Each row is a point. Two turns around zero, p and q, are shown by what they do to some points. Write where each new point lands after one turn and then the other. Backwards means that the second turn is done in reverse. Each puzzle has new turns, and all numbers are rounded.
In the rows, 128 means zero.

Turn p:
[206 111  83] -> [177  71  76]
[122 129 203] -> [133 203 124]
[109 112 124] -> [132 126 153]
[ 95 107 119] -> [128 124 168]
[ 98 164 124] -> [ 82 130 135]
[138 145 115] -> [117 114 112]
Turn q:
[186  97 110] -> [140 163  71]
[ 74 137 119] -> [ 94 116 170]
[167 160 133] -> [176 144 127]
[ 85 118 149] -> [102  90 144]
Where do these land?
q, then p: [110 116 159] -> [156 125 154]
p, then q backwards: [114  76 162] -> [147 186 108]
q, then p: [114 131  81] -> [ 85 152 129]
q, then p: [182 199 111] -> [127 141  38]
p, then q: [161 122 139] -> [136 162 122]
p, then q: [ 87 125 117] -> [127  86 131]

Turn p:
[113 144 123 120] -> [110 113 132 124]
[143 122 114 131] -> [135 133 128 148]
[133 122 225 157] -> [144 189 133  48]
[141 140 109 137] -> [123 131 143 150]
[120 108 130 103] -> [133 116  98 124]
[128 134 102  89] -> [104 108 102 153]
[117 126  94 159] -> [146 106 160 147]
Turn q:
[154  88 129 103] -> [146 101 118 170]
[ 73 100 112 119] -> [ 80 152 109 158]
[130 163 156 148] -> [125 120 154  88]
[155 127  97 148] -> [166 153 130 133]
[131 125 126  96] -> [128 110 102 134]
[125 165 149 154] -> [123 131 155  86]
Where do these land?
q, then p: [163  76 170  80] -> [217 136 133 132]
p, then q: [130 148 140 133] -> [109 120 123 116]
p, then q: [116 147 101 120] -> [107 136 147 149]
p, then q: [ 99 134 119 151] -> [122  98 139 148]
p, then q: [134 134 110 156] -> [129 112 158 122]

Turn p:
[137  90  92 107 144  89] -> [111 161  90  94  96 133]
[184 155 193 135 165 174] -> [125  36 159  99 162 140]
[ 88 123 115 180 127 103] -> [100 147 102 176 132  97]
[ 74 109 107 112 117 130] -> [122 181 129 154 127 152]
[119 108 130 131  96 173] -> [130 126 168 157 103 150]
[158 105 178 126 159  44] -> [ 72 132 114  55 149  75]
[149 166 111 126  77 154] -> [191 115 152 145 109 115]
[117 170  99 106 139 157] -> [176 126 112 141 147 161]
Turn q:
[104 127 120  74 147  71] -> [170 104 179  89 128 155]
[138 120  92 126 150 137] -> [151 101 106 128 133 112]
[ 86 108 133 140  80 163] -> [ 76 133  91 110 110 162]
[128  84  92 110  48 142] -> [ 80  70 102 145 132 188]
[122 166 178 159 142 110] -> [116 182 164 125 117  97]
[132  86 122  97 169  70] -> [169 102 165  93 181 134]
[153 179 128 182 140 156] -> [117 154 113 165 100  66]
[160 153 159 137 147 174] -> [143 177 104 168 125 112]
Where do these land?
p, then q: [167 121 109 110 140 118] -> [138 100 123 144 126 164]
p, then q backwards: [110 138 163  55  60 149] -> [125 154 190  84 162  62]
p, then q backwards: [ 99  90 100 168 155 116] -> [135 131 133 159  84 179]
p, then q: [153  99 155 100 197 154] -> [158 134  66  96 128 179]
p, then q: [138 150 149 170  97 104] -> [114 119 179 109 158 113]
q, then p: [109 188 137 140  95  89] -> [121 151 193 141 150  91]
q, then p: [120 109  83 153 152 166] -> [134 163  84 115  87 132]
